Each row of a before or after table is a point. The points were changed in one or more steps. Then noise was added and the rows were shuffled. The steps act on columns, c1 being the first. Name the steps. A step turns or swaps two columns, mirrors them in a line or flattens them onto one, adds a multiple of one to another, or multiplies or shifts one. Angles are multiples of 10 degrees, from the lower column toward the higher: turns from -170 to 170, lines from 10 to 170 but not 90. Use the fewest steps. Two steps may share a column if one is a turn and the other turns, adds or multiplies; they go together, in the order done. Otherwise the lowest column goes first.
In the rows, 128 means zero.

Before (13 x 2):
90 107
57 152
97 138
127 46
173 133
138 86
119 150
148 129
139 127
77 153
122 136
82 136
139 224
After, 13 rows:
90 217
106 91
72 125
117 131
157 95
96 123
52 113
144 137
165 155
137 133
170 56
112 140
85 113
Steps: turn c1 and c2 by 30 degrees

Before (11 x 6):
172 125 155 187 144 53
135 123 158 166 141 102
75 141 74 94 82 127
89 121 50 127 85 149
163 198 32 147 87 155
81 176 128 111 65 134
111 131 87 102 113 104
92 119 154 96 172 110
145 197 176 116 112 116
74 178 151 119 140 134
160 122 170 126 150 134
After (11 x 6):
88 145 19 127 85 142
160 130 140 126 148 137
145 140 148 115 107 57
76 132 44 95 71 113
92 107 126 96 162 129
172 57 124 187 163 106
162 177 3 147 93 72
135 102 127 165 152 123
111 108 57 101 105 119
73 151 122 118 138 84
81 150 97 112 60 84
Steps: turn c2 and c6 by -70 degrees; shift c3 by -30; add 0.3 times c4 to c5

Before:
83 183 181 179 103 164 162 198 121 137 124 163
160 197 115 144 112 184 78 129 178 126 140 139
167 104 185 149 176 169 97 96 92 171 184 123
164 186 161 155 85 91 75 151 171 114 182 177
179 174 120 92 138 129 163 195 88 94 112 157
86 154 160 148 118 131 161 203 161 82 180 89
117 105 127 87 111 148 72 151 112 106 165 162
121 125 123 137 72 183 98 114 137 88 187 110
127 115 109 115 98 116 165 122 180 175 83 92
104 129 177 81 145 148 142 130 82 121 91 149
157 131 157 146 139 106 102 158 87 121 91 162
After (11 x 12):
159 141 171 149 139 83 102 134 87 81 136 83
168 114 219 148 177 196 98 144 92 134 109 156
85 164 180 148 117 178 163 50 161 113 144 97
160 208 108 145 110 158 77 135 179 176 80 118
117 115 126 85 110 169 72 137 113 93 121 87
165 194 182 157 85 168 76 149 171 158 182 78
86 194 211 180 103 137 160 108 123 130 91 51
123 135 120 135 69 203 97 123 137 98 97 151
180 184 118 91 137 114 164 106 87 53 124 56
128 124 97 118 98 80 164 102 179 225 124 156
103 139 208 81 144 101 141 144 81 73 96 114
Steps: shift c2 by 10; multiply c3 by 1.6; turn c6 and c11 by -70 degrees; turn c8 and c12 by -130 degrees; add 1 times c9 to c10

Before:
109 149 104 131 124 119 157 152 110 128 135 119 85 87 154 110 103 139 113 93
110 153 104 134 143 120 104 143 161 121 102 156 138 101 162 111 121 168 156 113
116 156 144 123 137 100 130 155 141 118 120 151 152 113 137 138 106 177 179 131
126 111 139 102 140 135 143 117 105 140 158 139 91 114 89 144 159 111 98 117
100 126 131 139 107 117 118 175 132 117 141 153 137 90 129 144 123 130 132 78
151 160 119 147 157 59 110 102 130 132 123 199 163 90 110 150 106 132 177 133
123 125 127 131 147 146 149 150 60 114 135 135 103 137 96 158 165 105 72 89
156 170 122 78 149 148 108 107 66 156 93 168 113 170 101 197 118 51 119 136
After, 8 rows:
137 109 141 116 139 132 143 118 168 158 157 130 113 161 87 145 114 111 94 102
192 159 120 132 159 106 108 104 92 97 121 162 121 107 111 148 90 133 177 146
155 126 128 79 109 146 120 176 117 134 139 106 132 125 130 142 89 132 134 139
160 171 122 137 148 167 105 108 155 250 93 163 70 117 99 194 169 51 122 78
159 151 103 112 141 118 104 144 114 94 101 116 158 123 161 109 99 167 156 135
138 127 125 91 148 172 149 148 163 174 135 125 68 164 97 157 138 104 76 132
122 151 107 93 127 111 154 152 173 92 137 108 122 104 151 108 87 142 112 128
153 157 144 133 137 127 132 151 101 113 121 120 133 107 135 139 114 177 178 123
Steps: mirror c1 and c12 in the line at 50 degrees; swap c4 and c20; add 1.5 times c16 to c6; turn c6 and c10 by 60 degrees; turn c9 and c13 by 100 degrees; swap c14 and c17
